Each row is a point. Any point is a mix of the corners, with weights that add up to 1. It lies inside the corners' shape when no weight is negative. Say inside or outside, and name the corners with a negative weight.

Corners:
(1): [ 0.9 -5.1]
(2): [0.3 6.5]
(3): [ 3.9 -4.7]
Points:
[ 3.6 -4.2] => inside
[0.6 4.1] => inside
[1.8 1.6] => inside
[2.1 0.0] => inside
[ 1.0 -4.6] => inside
[ 1.0 -4.4] => inside
[1.1 6.3] => outside (1)
[ 3.6 -4.1] => inside
[0.5 5.4] => inside

Corners:
(1): [-2.6  1.4  0.0 -4.9]
(2): [-2.9  1.5  3.9 -6.4]
(3): [ 3.4 -0.6 -1.6 -5.4]
(4): [ 0.6 -3.2  0.0  6.8]
(5): [-0.1  1.9  2.6  6.4]
Points:
[-1.7  2.3  2.7 -5.0] => outside (4)
[-1.2  1.3  2.7 -0.5] => inside
[ 0.0 -0.1  1.4  5.1] => inside
[-0.7  2.0  2.2 -2.0] => outside (4)
[ -0.1   1.5  -0.6 -12.6] => outside (4, 5)
[-0.8  1.4  0.6 -4.6] => outside (4)
[-2.4  1.2  3.3 -5.4] => inside
[-0.2 -1.7  0.6  2.9] => inside
[ -2.6   1.8   3.1 -10.4] => outside (4, 5)

Corners:
(1): [-0.1 -2.1  1.5 -0.1 -2.2 -0.8 -0.8  9.6]
(2): [  0.7   5.3 -12.5  -0.7   6.8  -5.4   8.3 -11.5]
(3): [ 4.8  2.7 -0.7 -7.1 -0.7  0.6  1.2 -5.3]
(4): [-3.2 -3.9  9.7  6.2 -2.8  0.8 -3.8  7.9]
(5): [ 1.3 -2.2 -0.7  1.7  1.6  6.7  6.1 -6.5]
(6): [ 0.8 -1.2  2.6 -4.5 -0.2 -5.3  7.0  1.0]
(7): [-0.7  1.5  3.1 -5.9 -5.5 -1.3  3.1  2.8]
(8): [ 3.1 -0.3 -3.6 11.1 -3.5  0.8 -0.4  0.7]
(9): [-1.2  3.9  4.2  2.0  2.6 -4.0  2.2  5.1]
Points:
[-0.6  2.7  2.9  1.2  1.7 -3.2  2.6  3.4] => inside
[-1.5  0.9  0.8 -1.8  0.9 -1.6  4.4 -0.5] => outside (3, 8)
[ 0.7  1.1  3.3  1.0 -5.5 -0.5 -1.3  5.3] => outside (2, 5, 6)
[ 1.0  0.5 -1.8 -0.9  0.8 -0.6  3.5 -1.3] => inside
[ 0.9 -0.7  0.2 -3.3 -0.4 -0.3  4.1 -1.5] => outside (8, 9)
[ 2.4  0.2 -1.8  5.3 -2.4  0.3  0.8  0.2] => inside
[ 0.1 -0.2  1.6  4.5 -0.9 -0.4  0.7  2.0] => inside
[ 1.7  0.7 -2.1  4.2 -1.4 -0.4  1.7 -0.2] => inside
[-0.3  0.4 -1.2  2.2  0.7 -2.0  3.5  0.1] => outside (3)

Corners:
(1): [-2.5 -5.6  1.2 -1.1  0.0  5.5  2.1 -5.0 -9.7 -8.1 -2.0  6.1]
(2): [-1.2 -4.7  5.8  5.6  3.2 -7.3  6.7  4.2  2.2 -1.2 -1.0  2.4]
(3): [ 4.7 -0.7  2.3 -5.3  7.5  4.6  1.3 -6.3 -0.8  6.3 -2.1 -1.0]
(4): [-0.6  8.9  3.8  3.4 -2.1 -3.2 -1.3  2.7 -3.5 -0.4 -5.5 -2.6]
(5): [-0.6  4.5  7.5  1.9  4.4 -0.3  0.5  6.2  2.1 -2.5  2.6  0.0]
(6): [-5.3 -2.5 -1.3  3.1 -2.5 -5.1  4.5  3.1 -0.4  2.9  2.8 -3.7]
(7): [  5.9  -0.1   6.1  -3.2   1.0  -1.2   1.2   0.1   2.0 -10.6  -1.2   2.0]
(8): [ 2.8  6.7 -6.7 -0.8  8.9 -6.9  0.5 -5.9  3.2  6.8 -0.1  2.1]
(9): [ 5.3 -4.6  2.8 -2.6  6.7 -2.5 -1.0 -0.8 -9.1 -2.2  0.8  3.4]
(10): [ 3.4  2.5 -4.9 -7.8  6.7 -2.5 -1.5  2.3  0.8  5.1 -2.9  5.3]
(11): [-0.3  8.6  6.4 -2.2  4.1 -0.9  8.0  3.5  0.8 -2.9 -2.8 -3.0]
(12): [ -6.0  -0.9   2.6   8.7   1.5   0.6  -4.0  -4.3   1.2  -5.4  -2.4 -12.8]
(13): [ 3.4 -3.3 -8.6  5.5  3.1 -3.6 -1.0  0.1  2.5  4.4  0.0 -7.2]
Points:
[-0.5  2.4  1.6  0.2  4.8 -2.7  0.3  0.5  0.1  1.7 -1.1 -1.6] => outside (1, 7, 13)
[ 1.1  0.5  1.3 -1.5  4.2  0.1  0.6 -0.5 -0.7  0.3 -1.1  0.3] => inside
[ 1.1  4.1 -1.3 -1.1  5.0 -2.0  0.7 -1.9  1.5  2.6 -0.8 -0.5] => outside (2, 9)
[-0.1  0.0  1.9  2.1  2.1 -1.7  1.4 -0.3 -1.6 -1.9 -0.8 -1.5] => outside (10)
[ 0.4 -0.3 -1.2  1.5  2.4 -2.2  0.6 -0.8 -0.5  0.6 -1.6 -3.2] => outside (5)
[ 1.4 -2.0  2.8 -1.9  2.6  1.1  1.2  0.2 -2.8 -4.3  0.0  0.5] => outside (2, 4, 8)
[ 0.3  1.5  1.7  0.8  2.2 -3.2  0.9  1.7 -1.5 -1.6 -0.8  0.3] => outside (3)
[ 2.5 -0.5  2.3 -1.7  4.6 -1.6  3.5  1.0  0.3 -0.7  0.1  1.5] => outside (4, 12)
[-0.2  0.2  3.6 -0.5  2.5 -0.5  1.4  0.9 -1.9 -1.3 -1.5  0.3] => outside (8, 13)

Corners:
(1): [ 0.1  7.1 -6.6 -4.3  2.4 -0.9 -2.4  1.8 -1.7  3.0  3.4  4.9  0.4 -0.6
  7.2  5.4 -3.4 -7.0]
(2): [-3.1  1.6  1.4  1.7  4.4  4.5  0.3  0.8 -1.3 -4.7  3.5  1.5 -3.9  1.1
 10.1  1.0 -5.5  1.7]
(3): [ -8.3 -11.6   3.2  -1.0  -1.6   1.5   3.2  -1.9   0.9  -3.7   0.1   1.9
  -5.4   3.7   6.7   2.6  -2.9   6.8]
(4): [ 5.5 -1.1 -4.9 -4.2  4.9 -1.7 -0.5  3.8 -6.5  3.9  3.8  4.2  5.1 -2.1
  2.7  5.6  0.0 -5.1]
(5): [ 4.8  2.2 -4.9  1.4 -1.0 -4.2 -6.2 -1.5  2.6 -2.0 -3.8 -1.0  5.1 -3.2
  1.1  3.0 -0.4 -4.7]
(6): [ 2.7  0.0 -6.8 -1.9 -0.2  1.0 -7.1 -2.2  2.0 -3.2 -1.4 -5.4  2.9 -4.1
 -2.3 -4.7  2.8 -7.1]
(7): [ 4.5  2.5  0.0 -6.1  2.1 -2.6  0.9  2.2 -4.9  4.1  5.9  5.9 -4.8  3.5
  8.5  3.8 -1.2 -2.1]
(8): [-2.2 -6.4 -0.6  2.2 -0.9 -3.4 -4.7 -2.3  5.2 -3.9 -1.2  0.4  2.4 -5.4
 -4.3 -4.3 -2.6 -6.2]
(9): [ 1.5  6.9 -2.7 -0.9  0.6 -5.7  2.3 -1.6 -3.8 -4.0  1.0  6.1  4.9  1.2
  3.5  2.2 -1.4 -6.1]
(10): [-4.7  3.2 -2.7  0.9  3.4 -5.5 -4.0  0.9  4.9 -0.6 -2.3 -1.0  3.2 -3.8
 -0.3 -4.9 -0.1 -5.1]
(11): [-0.7 -2.7 -2.9 -0.2  3.6 -1.6 -3.3 -1.6  5.7  0.8 -3.8  1.2  2.3  4.6
  3.8 -4.8 -2.8 -2.4]
(12): [ 1.7  1.3 -0.5 -2.6 -0.3 -0.5 -5.5  0.2  2.3 -2.4 -2.8  3.0  4.7 -2.7
  1.9 -2.1 -1.0 -2.1]
(13): [-0.3  4.9 -3.2  1.4  0.3 -3.0 -9.0 -4.0  1.1 -2.7 -0.9 -1.8  6.3 -0.3
  1.6 -2.0 -4.3  2.3]
(14): [-1.9 -3.0 -2.6  1.6 -1.9  0.0 -2.4  0.5  7.1 -4.7 -2.7  1.3  0.3 -1.6
 -8.3 -7.4 -2.3  0.3]
(15): [ 1.8  9.9  0.6 -0.9 -2.5 -1.0  3.2 -0.5 -5.1  3.0  1.7  3.0  5.2 -0.9
  8.7  3.5 -2.0 -3.5]
(16): [-4.8  4.6  2.5  0.6  0.9 -4.0 -5.2  0.1  5.6 -6.3 -1.9 -2.3  5.4  1.3
 -2.3 -1.8 -6.2 -4.9]
(17): [-11.8  -0.8   9.8   6.7   4.4   4.9   1.4  -7.0   6.2  -4.4  -3.3   5.2
  -2.1   2.9   6.2   3.6  -4.2   3.9]
(18): [-10.3  -4.5   4.9   7.0   0.0   1.4  -2.3  -1.3  -0.4  -4.4  -5.2   4.5
  -1.5   1.9   2.1   2.0  -4.9   3.4]
(19): [ 0.7  2.2 -3.6  1.2 -1.0 -0.5 -2.0  2.3 -1.1 -0.6  4.7  4.0  3.7  2.6
  7.0  4.9  0.9 -1.9]
Points:
[-1.6  1.1 -0.9  0.5  1.0 -0.9 -1.8 -0.4  0.6 -2.1  0.3  1.7  1.2  0.3
  3.3  0.7 -2.6 -2.1] => outside (12)
[-2.7  1.3  0.2  2.3  2.1  0.5 -2.4 -2.0  1.9 -2.8 -1.7  1.9  1.6 -1.5
  2.9 -0.6 -3.0 -1.8] => outside (3, 7, 16, 19)
[-2.4  0.7  0.0  1.1  0.6 -2.3 -2.3 -1.0  2.1 -1.8 -1.5  2.8  2.4  0.1
  1.6  0.1 -2.6 -1.8] => outside (2, 6)
[-0.1  0.7 -3.2 -1.1  0.2 -1.9 -3.4 -0.2  2.0 -1.4 -1.2  1.1  2.4 -1.0
 -0.1 -1.8 -2.0 -3.5] => outside (2, 17, 19)
[-5.6 -4.6 -0.1  2.6  1.7  1.9 -3.9 -1.1  3.8 -2.9 -2.3  1.7  0.3 -0.2
  2.1 -1.9 -2.3  1.0] => outside (5, 7, 9, 15, 16)

Corners:
(1): [ 0.8 -3.9  2.0 -6.7  1.5 -3.9 -0.4  0.0  4.1  0.3  5.3 -0.5  0.1 -5.0
  0.1  1.6 -5.5 -1.5 -0.9  4.4]
(2): [ 6.2 -6.4 -0.2 -1.8 -1.9  1.9  2.6  4.6 -5.2 -1.9 -4.1  5.7  1.8 -0.7
  3.3 -4.2 -2.7  2.2  2.2  1.9]
(3): [-5.3 -1.6  2.5  0.4 -0.2  4.3 -0.1 -4.3  1.7 -6.9 -0.5  4.2 -3.3 -0.5
  7.9 -5.8  2.9 -2.7 -4.0 -8.0]
(4): [ -5.6  -3.8   1.2  -0.2  -2.5  -4.8  -4.5   2.1   1.4  -5.2 -10.4   0.8
   4.1  -3.9  -0.7   1.0   2.0  -2.8  -0.2   0.2]
(5): [  6.3  -2.0   1.3  -0.2   3.9 -11.0  -1.2   2.0   6.3   8.1   4.3  -0.6
   8.1  -4.4  -0.8   3.7  -7.6   1.7  -2.5  -1.9]
(6): [-2.2 -2.1 -1.7  0.8  6.0  6.1 -5.2 -2.6 -6.4 -3.9  4.2  4.7 -4.2 -0.1
  3.9  2.8  1.8  0.2 -3.5 -1.0]
(7): [-2.7  0.9  3.4 -5.0  4.6  3.6 -0.8 -4.9 -6.3 -1.2  5.3 -2.9  2.5  2.5
  5.5 -0.1 -4.0  9.2 -1.6  0.5]
(8): [-0.1 -3.3  3.8 -4.0  1.6  0.7 -0.2  1.5  0.3 -3.8  0.3  6.9  6.3  6.6
 -1.3 -6.6  2.9 -0.6  1.0  0.2]
(9): [ 3.6  1.6 -2.7 -2.5 -3.7 -7.4  3.6  5.1  4.1  1.3  3.8 -0.6  4.4 -4.3
 -0.1  3.5 -3.1 -2.0 -6.3  0.9]
(10): [-2.5 -3.0  0.2 -0.5 -3.1 -4.9 -1.1  7.1  3.6 -3.2 -6.2  6.8 -1.9  1.8
 -3.5 -2.3  0.2  3.5  0.7  3.4]
(11): [-5.0 -2.0  0.3 -3.0  9.6  9.7  1.6 -4.5 -3.9 -1.2  4.7 -1.2 -0.7  3.2
 -2.1  2.3 -3.6 -1.1  0.8 -6.3]
(12): [ -3.7   1.3   3.5   1.1   0.2   7.7  -8.5  -1.5   2.8  -2.3   2.7  -1.8
  -4.8   1.5  -2.1  -5.4  -2.7 -11.0  -5.6  -2.9]
(13): [  2.6  -1.5   3.1   3.5  -1.8  -6.2   1.5   1.4   6.5 -11.1  -1.9   5.5
  -1.1  -1.3  -4.3  -5.0  -0.4  -7.3  -0.2   0.2]
(14): [-2.3  7.6  3.5  1.9 -4.7  0.9 -6.8  2.2  2.8 -4.8 -3.8  1.6 -2.1 -7.6
 -3.0 -8.7  4.7 -3.3 -1.9  1.9]
(15): [-4.0  6.4  1.7  0.6 -1.2 -2.2 -6.2  0.3 -0.3 -2.2 -1.4  2.1 -2.3 -3.1
  5.7 -0.5  0.8 -4.6  1.6 -1.9]
(16): [  3.5  -5.4   1.2  -3.1   4.8 -11.4   2.3   0.1   0.7   2.8   5.6  -2.9
   0.4   0.5  -4.0   0.1  -0.1  -1.6  -0.6  -2.7]
(17): [  1.9  -5.9  -3.4  -1.3  -0.3  -8.2   3.8   0.5   3.7   0.6 -15.2   7.2
   4.2   2.7  -5.7  -2.8  -1.1   1.4  -0.2   4.2]
(18): [-1.8 -6.9 -4.7  0.1  2.7 -4.2  1.0 -1.3  1.8  2.0  4.5 -2.9  6.4 -0.9
  0.7  0.5 -2.8  3.6  1.7  3.2]
(19): [ 4.4 -5.7 -3.1 -4.4  8.5  2.8  2.5 -0.7 -1.7  1.3  6.4 -5.1  3.6  4.8
  6.6  5.6  1.7  8.3  2.5 -4.2]
(20): [-3.9  1.0  5.8  2.5  5.1  7.6  0.7 -2.0 -2.7  0.4  1.1  0.4 -2.9  2.1
  8.0  0.4  3.2 -2.1 -1.1 -2.9]
(21): [ 5.2 -6.8 -0.1 -3.2 -0.5  0.6  1.4 -4.7 -2.9  2.2  6.3  0.6  1.4  3.4
 -0.4  4.4 -0.4  4.2  1.9 -2.4]
Points:
[ 2.7 -3.9 -2.3 -2.1  1.3 -0.1 -0.7  0.4  1.2  2.2  1.7  1.3  2.4  1.3
 -1.7  0.3 -2.6  0.7  0.2  1.0] => outside (3, 4, 7, 13, 16, 20)
[ 0.6 -2.2  0.0  0.0  0.2 -1.6 -0.7  1.1  1.1 -1.8 -0.8  1.7  0.0 -1.8
  0.0 -1.1 -0.5 -1.7 -0.9 -0.4] => outside (7, 8)
[-0.8 -1.3  1.2 -0.3  1.3 -1.2 -0.7  0.4  1.1 -2.4 -0.7  2.0  0.5 -0.4
  0.7 -1.7 -0.5 -1.3 -0.9 -0.1] => outside (21)
[-3.9  0.6  2.5  0.4  0.9  4.2 -2.9 -0.7 -1.1 -4.2  1.6  1.5 -1.8  0.2
  4.6 -1.0  2.7 -1.3 -1.2 -0.9] => outside (2, 5, 11, 16, 17)
[-0.2 -2.1  1.9 -0.7  2.1  0.9 -0.9 -1.1 -0.5 -2.4  1.0  1.5  0.6  0.4
  1.5 -1.9 -0.4 -1.4 -0.3 -1.0] => outside (9, 10)
[ 0.7 -1.2  1.4 -1.2  2.3  0.5 -1.2 -0.8 -0.5 -1.5  1.6  0.9  0.3 -0.2
  1.4 -0.1 -0.2 -0.6 -1.2 -1.8] => outside (10, 18)
